Every row gives one point. Examples show where two turns around zero, p and q, send a point. Where does a point land after both, in the order given? Backwards means that the second turn is done in reverse. Each puzzle has new turns, and all numbers are rounded.

Turn p:
[-32 -34] -> [-3 47]
[-9 11] -> [14 -1]
[33 21] -> [ -7 -38]
[9 2] -> [-5 -8]
Turn q:
[  4 -23] -> [ 17 -16]
[-25  36] -> [-42  14]
[ 20 -13] -> [24  2]
Where do these land?
q, then p: [-15 -30] -> [-28  18]
q, then p backwards: [-26   7] -> [ 24 -11]
q, then p: [16 -9] -> [-11 -15]
p, then q backwards: [38 -2] -> [-38  -5]
p, then q: [-13  34] -> [35 10]

Turn p:
[ 19 -44 -22   2] -> [-15  11 -16 -46]
[ 21  32  34 -12] -> [ 13  15 -20  45]
[-7  3 22 12] -> [24  6  7  7]
[-17 -45 -24 -16] -> [-29  13  21 -41]
[-26  30 -15   8] -> [ -1 -34  21  16]
[11 25  5  5] -> [  8 -11 -13  21]
Turn q:
[10 33 11 -9] -> [-36  -1   2   7]
[-33   2  21 -14] -> [-10 -12 -22 -32]
[ -8 -20 -32 -15] -> [ 24   9  25 -21]
[ 13 -33   7 -17] -> [ 21 -31  14  -1]
[17 18 -7 54] -> [  2  34 -20  45]
Where do these land?
p, then q: [ 3  0 37  8] -> [-17   8   8  32]
q, then p: [-17 -16 -37 -34] -> [-9 41 -9 35]
p, then q: [  2   8 -18  -1] -> [ 16  -1  -3 -12]
p, then q: [ -6 -14   4  32] -> [ -4 -24  25  10]
p, then q: [-11  25  33  35] -> [ 11 -13   9  52]
p, then q: [ 28  -4 -18 -40] -> [ -1  37 -10 -35]

Turn p:
[-25 -17  -8   9  30  19  43  -3  45] -> [ 14   8 -30 -32  55 -24 -14  -5 -16]
[ 19  20 -33  23  -3  -3 -38 -49 -20] -> [ -4  34  -2  12 -45  26  25 -37 -26]
[ 24 -11 -22   2 -35   2  45  -7  -8] -> [  1  21 -30  -5  -8  21  -8  50 -13]
[-29 -11  -1  21  -5 -16 -15 -25   5] -> [-18   5  -5  23  22  13  14 -24 -16]
[  2  11  25 -12  26   6  33  -6  -9] -> [ -3  10  13 -10   4 -44  -5  20 -10]
[-38  20 -22  21  16   5  -7  14  -8] -> [ 23 -31 -11  11   3 -10  14 -24 -28]
[ 19  23  -3  11 -23  33  21  40  25] -> [ 38  -8 -42  -9 -10 -12  -4  21  35]
[  2 -40  31 -22  -3   9 -14  35 -17] -> [ 10 -18  47   2  21  14  -7  23  32]
[ 18   0  18   4   9 -34 -29  13 -23] -> [-26 -19  31  -1 -20   6  29  -1  14]
[  4  -3   5   1 -42 -13 -40 -23 -19] -> [-18  13  11  43 -21  36   6  -9  11]
[  5   8   8 -58  30  -9   1  10  28] -> [-19 -15  17 -34  -3 -25 -49 -13  14]
Turn q:
[ -7  19 -20 -30  25 -15   1  -5  34] -> [  8  -1  20  26  -9 -34 -31 -15  13]
[ -7  -1 -26  16  -8 -29  10  31 -46] -> [ 11  -4 -29 -28 -46  22   8 -21  12]
[-14  -4  40 -11  -8  24 -20   0  12] -> [  4  14  24  17  30  20   6   5 -26]
[ -9 -19 -20 -12  -1  14   5   2  55] -> [  4 -37  39   6   4 -26 -18  10 -14]
[  9 -25  -2 -16 -10  31 -40 -27   0] -> [-20  13  11  18  -2   3  -1  50 -29]
[ 16   1 -12 -50  -4   4  29  23  27] -> [ 24 -36  -1  40  -7 -33   6 -16 -15]
[ 11 -49   8  -5  30   4 -31  -9  10] -> [ -7   9  42  13 -11   1  23  42  13]
[ 16  33   5  40 -10 -32  38  -6 -25] -> [ -2  -4 -52 -31  17   5  -1 -26  39]
[-12  18   7  20 -20 -35  16  -6 -26] -> [ -6  -2 -32 -14   2  31 -13 -23  23]
[ 12   2  19  16   3  34 -44   3   8] -> [ 13  34  15 -12  22   0   6  34 -23]
[-15  24   3  32   5   1  35  -5 -49] -> [-28  15 -34 -35   1   9  16 -41   9]
Where do these land?
q, then p backwards: [ 20 -39 -35 -36  17 -12 -21 -17 -32] -> [ 34  42  15  -1 -40 -21   3  -4 -38]
q, then p: [ 21 -28  34  30 -14  -3  29 -28 -28] -> [ 32 -12 -17 -29  41 -15 -30   1 -28]
q, then p backwards: [ -3  25  24  34  18   6 -20 -10  -2] -> [ 18 -33  12   1  12  17  10 -23  24]
q, then p: [  2  34 -22 -40  -4 -19   3  -4   5] -> [-14   9 -14  11 -16  34  32 -25  -2]
q, then p: [-31  27 -12 -34   5  17  22  32 -39] -> [-13  43 -10  39 -26  13   4  12 -41]
q, then p backwards: [-16  11  -4  37 -21 -30   1   0  26] -> [  2 -24 -15 -33   5  10  -4  29  30]
q, then p backwards: [ 30 -27 -12  24   6  30   3 -15  21] -> [  7  -6  26   5  21 -19  40  24 -13]
p, then q: [  4   2   7  -3 -12  21 -19  35   2] -> [ 14 -21  10   2  19 -13   7  30   4]
p, then q: [  7 -26  21  27  12 -28   3  33  31] -> [-10 -27  45  21  -9 -28  10 -24   8]
p, then q backwards: [-34  20   0 -37  -6  19  -1 -27  14] -> [-18  46 -14 -31  -4  -5  -5 -13  21]
